Each row is a point. Each copy is the shape, with its points in the same order, turned, moved and blurred by noise. Is it also mirrored, or only turned?

Shape:
[[ 24 -15]
 [-51  25]
 [ 22 -13]
 [ 23 -22]
 [ -9  -9]
 [-17  33]]
Copy 1 (6 x 2):
[[-10  40]
 [ 16 -40]
 [ -6  37]
 [-16  42]
 [ -9   5]
 [ 30  -8]]
Copy 1 is: mirrored
Copy 2 (6 x 2):
[[ -2  16]
 [-40 -60]
 [ -5  11]
 [ -8  28]
 [-26  -3]
 [ -9 -49]]
Copy 2 is: mirrored
Copy 3 (6 x 2):
[[ 32  -2]
 [-53   2]
 [ 30   0]
 [ 31  -9]
 [  0  -9]
 [-25  23]]
Copy 3 is: only turned
Copy 4, 6 rows:
[[-27 -16]
 [ 47  20]
 [-28 -12]
 [-29 -20]
 [  3 -11]
 [ 16  34]]
Copy 4 is: mirrored

Shape (9 x 4):
[[ 26 -44  13  21]
 [ 35 -19 -11  10]
 [-15  28 -14  13]
 [ 31 -11  10  -2]
 [  0  -3 -30 -27]
 [-32  40 -30  36]
 [  0 -21 -12  -5]
 [ -5 -36  -9  -6]
 [-20 -22  -2 -12]]
Copy 1 (9 x 4):
[[  1 -14  -9 -60]
 [ 14  17  -4 -41]
 [  7  12 -20  23]
 [ 29  -6   4 -33]
 [  2  16  33   0]
 [-15  26 -37  39]
 [ -6   2  15 -17]
 [-16  -9  18 -28]
 [-14 -20  19  -5]]
Copy 1 is: only turned
Copy 2 (9 x 4):
[[-33 -41  11  25]
 [-33 -16 -14  -2]
 [ 18   0  -5 -27]
 [-23  -9 -19  17]
 [-11  33   6   3]
 [ 34  -7   1 -54]
 [-14  -2  21   3]
 [-17  -4  29  13]
 [  6  -1  24  16]]
Copy 2 is: mirrored

Shape (11 x 8):
[[  1 -15 -10  13  20  -8  -7 -13]
 [  0  37 -14   6 -25 -19  24 -35]
 [ 10  13   7   4  25 -22   5  12]
 [-24   2  25  35   6  14  19 -30]
 [-16  26 -14 -11 -35  12   4  31]
 [ 30  14 -16 -26 -38 -25   9 -27]
 [-30  14   8 -16 -11  13  24  -1]
 [-28  18 -25  25  -1   2 -12  17]
 [-23  18   1  -3 -15  -5 -24  16]
 [ 10  20   5 -21   2  16  12 -22]
 [ 15  16  11  19  24  21  24  12]]
Copy 1, 11 rows:
[[ -4  -9  26  12  -5  -5  24 -19]
 [-20  26  30  14  24  -7 -43  -8]
 [ -7  26   0   0  -4 -11  23 -36]
 [ -5  22  44 -18   5  12  18  23]
 [  8   7 -22   8 -26  25 -35 -10]
 [-32 -11   7  12  44   3 -41 -37]
 [ 13  16   6 -27  -1  14 -23  -5]
 [ 16   9   6  34 -29   0   0   1]
 [  4   0 -24  16  -3  10  -1   3]
 [-26  -1  10 -26   0 -12 -18 -12]
 [-24  28  21 -20 -29   8  10 -26]]
Copy 1 is: only turned
Copy 2:
[[ 20 -15  23   8  -8  12 -17 -21]
 [-17 -45   8   5 -37  56  -9  11]
 [  2 -28  -7  14 -20  -7 -27 -21]
 [ 23 -27  29 -28 -48   8  10  -2]
 [-20  -8 -13  18  -6   6   3  49]
 [-45  -8   3   9 -13  60 -20  -6]
 [ -6  -2  -5   8 -40  12  20  18]
 [ 19 -37  16  17   4   0  -2  30]
 [-15 -21   7  16   6  -6  16  16]
 [ -2  -5 -19 -12 -24  34   0  -9]
 [ 24 -15 -20 -22 -32  -5 -29   4]]
Copy 2 is: mirrored

Shape, 16 rows:
[[-34   4   6   3  24 -16  30 -19 -15  30   9]
 [-22  -8   6  19  10 -24  12   4  -1  19 -17]
 [-24  12  15  13  17  -9   9 -16   5  -3 -12]
 [ 26   8   5 -46 -18  -3 -20   0  19 -15  30]
 [-14 -15  10 -37 -26  12 -10  10  -6 -23  24]
 [-12  -8  -1 -49 -24   2 -13   3  22 -12  -5]
 [-28   9 -18  21  36  -3   5   6 -18   1  -3]
 [-15  -5   9  33   4   1  16 -27 -25   7  -4]
 [  2  -4  14  16  26  -9  28   5 -18   6  -9]
 [ 15  11 -20 -52 -39  11  -4 -11   9 -24   2]
 [-12 -29 -12   7  24 -20  22 -11 -16   8 -10]
 [-15  -1   4  28   3  -5  31  10   2   8  -1]
 [ -9 -23  11  -8  34  36  -1 -14  23  16  -9]
 [ -7 -25 -14   8  12  14 -11 -17  36  12  20]
 [ 11   7  -6 -45 -37  14 -27  11  -2  14   5]
 [ -9 -13 -11  -9  18  40  23  -4  41  13  15]]
Copy 1:
[[ -3 -13  24  25  29 -39 -10 -24  -1  11   1]
 [  3  -7   7  23   6  -7 -10 -23   3  26 -12]
 [ -7  14  -8  28   3 -24  -6 -25  17  11  10]
 [  0  26  10 -44 -46 -28  13  -6  -8 -24   2]
 [  3   5  -8 -38 -28 -36 -34  -5   1 -22   3]
 [-22  12   2 -37 -51 -24 -18 -19  16  -7   4]
 [-11  -6  -6  38  17 -14  -9   9 -16   6  -9]
 [ 12   5  -2  14  34 -12 -15  -4   7  21  25]
 [ 14 -11 -11  11  19  -8   5 -29  -7   4  -6]
 [-30  19   6 -45 -41  -7  -8  -9  -5 -29  35]
 [ -3 -35  -4  15   9 -16   2 -15 -13  23   5]
 [  8 -17   3  23  18   0  -9 -11  21   0  -6]
 [-28  -3 -36 -10   4 -28  21 -13  28  23 -17]
 [-11  -6  -4 -12  -7 -23  17  29  27  19  -4]
 [-27  28   9 -57 -19   1 -20  -7  -2 -11  -6]
 [-29 -21 -13 -13   3 -32  21  11  45 -10 -12]]
Copy 1 is: only turned
Copy 2:
[[ -3   6  29 -15  14   3  -1  -1  12 -60  27]
 [-23  27   1  -1  14  -3  -6   7  -1 -39  19]
 [-11  19  16  12  10   4  -9   2  20 -21  35]
 [ 40   3   6   1 -46  17  -3  -8   0  18 -12]
 [ 22   4  16  -4 -23 -26  20  -9   8  16 -13]
 [ 27  25  24   6 -20 -14 -12   8  -3  15 -20]
 [-21 -16   0  16  19  -6  -8   7  26 -42  15]
 [-18  12   5 -19  34   8  10  -6  26 -22  29]
 [-24  10   4   3   7  19  23  14  14 -37  19]
 [ 46  -1  14  -8 -10   7  -9  20  -1  39 -18]
 [ -6  18   5   6  33   8  12   3   9 -47  -3]
 [-32   3  11   0  14   6   8   2  -9 -22  24]
 [-28  24  43  10  -3  19 -10 -12  35 -18 -22]
 [-12   8  21   8   6  17 -24 -41   6 -11 -20]
 [ 21   7   0 -31 -35  -8 -17  14   5  17 -27]
 [-24  -5  56   9   0  22 -13 -16   1  -5 -22]]
Copy 2 is: only turned
Copy 3, 16 rows:
[[ 28   4 -17 -23  18 -33 -11  -1  10 -16  41]
 [  2   6 -21 -16  27  -4  15  -3   7 -24  21]
 [ -7 -11 -24 -22   5  -5  -6   8  12  -7  24]
 [ 28  19  21  -9 -35  20   9  24  22  35 -13]
 [ 36  24   0 -12 -13  40 -26  17   5  15 -11]
 [ 29  13   2 -32 -17  35   9  30 -10  16  -7]
 [ 20 -13 -47  12   6  -1   2  -2  16 -21  32]
 [ -9   0 -11   7  19 -17 -22  -5  -4 -16  23]
 [  4  -1 -25  -6  15 -11   0 -32  17  -3  18]
 [ 24  19   3 -10 -48  16   3  31 -23  26 -22]
 [ 27 -16 -14  -9  19 -11   6 -22  -1 -29   8]
 [ -4  18 -20 -11   2  -1   2 -17   9 -26  27]
 [ 16 -31  10 -22  -2  28   2 -12  -6   9  49]
 [ 17 -15  26  -5 -18  25   6   8   8 -25  36]
 [ 34  37   8   6 -12  29  14  29 -15  37   3]
 [ 21  -5  10 -25 -39  26   1 -17  -4  -8  54]]
Copy 3 is: only turned
Copy 4 (16 x 11):
[[ -2  15  45  -7 -32  21   4  -7   4  -9 -18]
 [ -6  14  14  -4 -16  10  -2 -15   9  18 -36]
 [-30   9  16  -4 -10   1 -18  10  -4  -1 -20]
 [ 18 -23  -9  15  -6 -53 -13 -12  -9 -13  35]
 [  4 -11 -15 -23   5 -16 -10 -35   0 -20  29]
 [-10 -16 -12  -4   0 -39 -20 -38  21 -21  16]
 [-23  -8  18 -14 -10  17  29   3 -10  -2 -29]
 [-12  12  22  13  -1  35 -14   8  -2   0 -14]
 [  5   1   0  -7 -27  18  -4  16  -4   4 -30]
 [  9 -40 -15  23  10 -36 -17 -33  -5 -42  28]
 [-11  -1  10   2 -42  29  -5 -19   1  15 -19]
 [  1  23   3  -1  -4  14  -9  -7 -14  -3 -36]
 [-33  26 -16  10 -39   0  11   1  24 -14   6]
 [-29  23   5  28 -16 -12  15 -21  -4  -5  15]
 [ 29 -17 -12   7  14 -33   0 -21  30 -19  26]
 [-18  36 -13  20 -31  -8  21 -18  -5 -41   2]]
Copy 4 is: only turned
